Each row is a point. To make a cloud, some directions were put in groups of two or more. Within a group, all points are equally far from the middle, so they leave a hole (a ring in 2 directions, a hollow ball in 3). The other directions are filled evenly. Then the cloud was stretched, turned, moved and blurred a little. How many holes are there, and how many directions does each take, smallest first?

Cloud, 22 rows:
16	-12	-41
-42	13	25
-7	20	-33
-5	-4	-31
17	-46	11
-16	-36	-34
34	-45	-27
37	-40	-39
-47	-27	-31
23	17	-25
-9	-15	52
21	-17	4
-4	-9	-11
34	-2	-28
-16	-11	-40
52	-3	-12
33	18	-3
-22	-58	1
-23	3	3
9	-26	-7
40	21	20
-37	-14	-31
Holes: 0

Cloud (28 x 4):
28	-27	-31	-32
18	-39	-3	-39
9	24	-30	-33
-9	27	51	-26
-16	-13	-23	16
41	-24	25	-12
-15	-38	-15	-37
50	-25	-4	6
-27	-20	25	-44
22	-44	-12	-30
34	28	-20	-7
26	-6	47	-20
-12	-19	45	16
-38	-2	35	-5
11	16	55	-22
37	-14	-39	14
-13	-8	38	-49
3	-52	6	7
-11	6	-30	15
40	26	8	-7
42	-5	15	-22
-21	32	33	6
-20	11	-32	-28
-18	42	24	-22
-20	14	34	17
19	-15	50	-24
13	-38	-45	-7
-1	39	15	17
Holes: 1 (4)

Cloud, 48 rows:
22	-10	47	7	-4	37
27	9	48	28	9	18
4	19	5	-36	-60	25
1	-2	-7	48	5	22
-15	0	-3	-35	16	-43
29	49	-26	3	-18	18
9	5	56	10	-17	34
9	19	18	-19	-69	18
19	0	-33	-50	-5	-9
22	-21	-26	33	-14	7
-5	18	3	-16	-18	-60
16	24	52	-10	-17	38
17	14	52	-17	10	-11
9	12	7	-50	27	18
55	-3	6	-29	-13	-19
53	-9	-9	-33	17	1
60	-12	6	0	20	-11
-18	42	-28	-31	-21	16
-19	17	0	-32	-50	39
-13	6	1	-21	19	-50
-3	30	-1	-13	27	-44
-39	52	18	-12	-4	18
26	28	38	-25	-14	41
-43	38	3	22	-21	14
-29	-12	-27	10	-7	-30
20	18	37	42	8	23
-18	45	15	-45	-13	-14
25	63	9	16	5	-1
54	14	-31	-18	9	-9
1	9	22	-8	-72	15
55	20	-17	-26	-17	1
-5	37	-11	6	-34	-47
-1	32	58	16	-9	16
38	-21	-9	-41	17	-1
-16	38	54	-14	-5	11
28	20	-17	9	19	-47
-17	-14	-17	-3	-23	44
-21	57	-14	-10	-3	21
50	16	-19	6	-26	-30
18	-32	18	-28	20	21
40	-12	-31	-19	30	-8
-23	45	4	-18	24	24
-27	-20	10	1	-24	-42
-16	17	-9	-46	-52	9
3	-14	-40	-32	10	-22
-12	-25	18	-10	-54	18
16	37	-14	26	-26	38
26	40	20	6	19	-34
Holes: 2 (3, 3)

Cloud:
-32	1	12	-12	-12	11	4	33	37
22	-57	-5	18	18	33	-20	-13	35
-33	-7	-42	-9	-3	3	20	-10	-67
30	10	44	-2	-3	-5	-10	-19	15
-43	-11	-19	24	-32	25	1	19	17
4	2	-47	30	5	30	8	-18	36
21	-13	-24	29	47	-30	-3	-18	-25
-8	-18	-46	19	20	22	-4	15	-57
21	-17	-6	-27	7	-10	-38	30	-5
-73	10	-6	2	26	11	-11	2	-32
-57	8	-10	-24	-23	11	-4	-7	28
-14	-76	-48	-8	-5	6	6	-2	5
-15	-7	-30	40	52	36	-18	-4	37
-41	1	-16	-35	-33	31	-9	-25	-38
19	-4	-16	-28	43	17	-37	-18	-32
35	-16	-3	-9	11	-13	3	-29	53
-20	-29	29	-7	11	-14	0	-9	-50
-38	8	-53	1	17	-14	-18	7	43
-37	-48	-9	-10	18	35	37	-21	-3
-13	-45	-63	-4	0	27	8	-62	2
-40	-33	11	-15	20	-12	-5	-24	42
32	-14	-29	-9	-18	23	-5	36	-19
-28	-18	-15	-14	-16	42	-41	-23	20
9	32	-10	17	21	-45	-17	-10	-29
-11	25	-39	59	17	11	-13	0	-4
-35	-1	-42	-27	26	-14	-44	5	18
24	2	-11	-33	48	0	13	-16	-4
27	-33	-54	17	33	-23	-8	-29	31
-3	-63	12	8	42	-11	12	33	31
-34	-15	7	20	-6	-12	-15	-33	-40
13	-11	-7	20	-12	19	24	-46	-50
-51	-25	-9	31	8	-15	30	-11	27
-15	-15	-14	40	-15	26	40	-38	-19
-41	-27	13	-6	18	-7	-5	15	51
-34	10	-8	-17	-5	-31	-5	-65	26
-27	21	-21	-5	-10	-22	-12	-60	52
30	-34	-49	28	31	-29	2	-11	2
11	-3	-15	-10	2	30	-34	38	-43
21	-43	16	12	-22	11	16	-21	-18
17	-3	-13	-5	41	-25	-21	-5	-48
-55	-10	-29	39	-8	10	27	0	-20
29	-9	-32	36	4	-12	34	-44	0
-13	-16	0	7	37	-23	15	-65	3
26	-13	-34	29	12	-6	-15	-44	-42
-1	-11	-10	24	80	-14	-17	-13	7
21	-21	-2	16	57	-18	-5	20	54
-38	-4	-37	-31	-14	11	-6	-13	-68
-30	5	-15	-33	8	27	-19	36	20
-6	-29	-26	34	26	25	-27	46	9
-16	-16	-20	-39	-24	-20	23	-62	13
5	-34	-18	-20	-50	-6	-7	-32	-14
-35	-32	-23	29	-17	-7	-13	-28	-47
-65	-26	-8	51	16	34	11	-14	-2
6	-31	-2	11	41	-9	23	-59	-12
18	-20	-21	-11	34	-22	-2	-50	38
-38	21	-17	-2	-11	35	-41	-43	-25
-19	-11	-53	47	33	-11	-20	6	-1
-16	11	-8	31	-14	-21	-1	30	13
0	-16	-30	-24	9	44	-6	-35	19
12	-19	-30	6	54	24	-10	1	-49
26	-35	24	-11	-11	6	15	-20	36
10	-7	-5	-19	36	-5	-26	-52	-21
-28	-64	-42	29	20	21	-1	-50	-7
8	-32	-18	51	25	32	-28	-10	28
-57	-61	-19	26	32	48	0	-6	-1
-58	-13	-1	54	4	10	23	-22	2
-4	12	-29	55	31	-19	-20	-34	-10
-4	-26	-5	10	-42	-7	41	-3	-3
2	-53	36	14	3	4	40	11	22
-59	9	1	23	27	7	8	-49	9
-21	-9	-14	35	56	20	-19	-22	48
-44	-31	-21	-21	-13	33	-31	10	19
34	7	-15	-3	6	36	-30	18	-41
-8	14	-1	47	51	34	-33	1	-23
-30	-69	-16	11	44	11	6	4	-38
35	1	-13	-16	13	-25	-3	-28	53
17	39	10	13	-27	28	-9	-8	13
23	-12	-27	24	-13	7	19	-54	-49
-49	-16	22	-14	12	9	-19	12	45
17	-6	-31	24	27	22	25	-13	20
-53	-20	-5	20	0	28	-22	-16	-54
-36	-12	9	18	-19	48	10	-1	-53
-1	-53	-6	-22	36	24	-17	-38	22
-27	-23	-11	-30	-12	-4	-25	-44	-36
-19	33	32	-10	4	-11	-7	-44	6
25	-44	-9	-11	53	-21	24	17	25
-16	-13	-11	9	0	-7	-29	37	29
5	-31	1	-7	-46	34	20	-7	-8
19	-33	-20	-47	3	22	-11	36	3
-12	53	6	-6	37	8	-15	-14	0
-23	-68	-12	-8	9	30	-17	21	22
-19	-38	16	-25	24	-13	6	-39	29
-17	-23	-39	2	45	32	7	23	3
1	-50	-31	-31	56	20	1	19	-7
-44	-25	-39	8	51	-20	-18	-4	-15
-3	42	-4	17	-18	-8	-7	31	-7
2	-31	-19	13	-6	-20	41	3	-42
-14	-1	-6	52	53	0	-7	31	12
4	-23	-62	45	7	24	-16	-45	-30
-26	19	-37	16	44	-7	0	-1	27
-34	-44	-11	-10	34	58	-19	-25	20
43	-17	4	-38	7	20	-16	42	-18
18	9	-19	25	36	0	30	-18	-17
Holes: 3 (2, 3, 3)
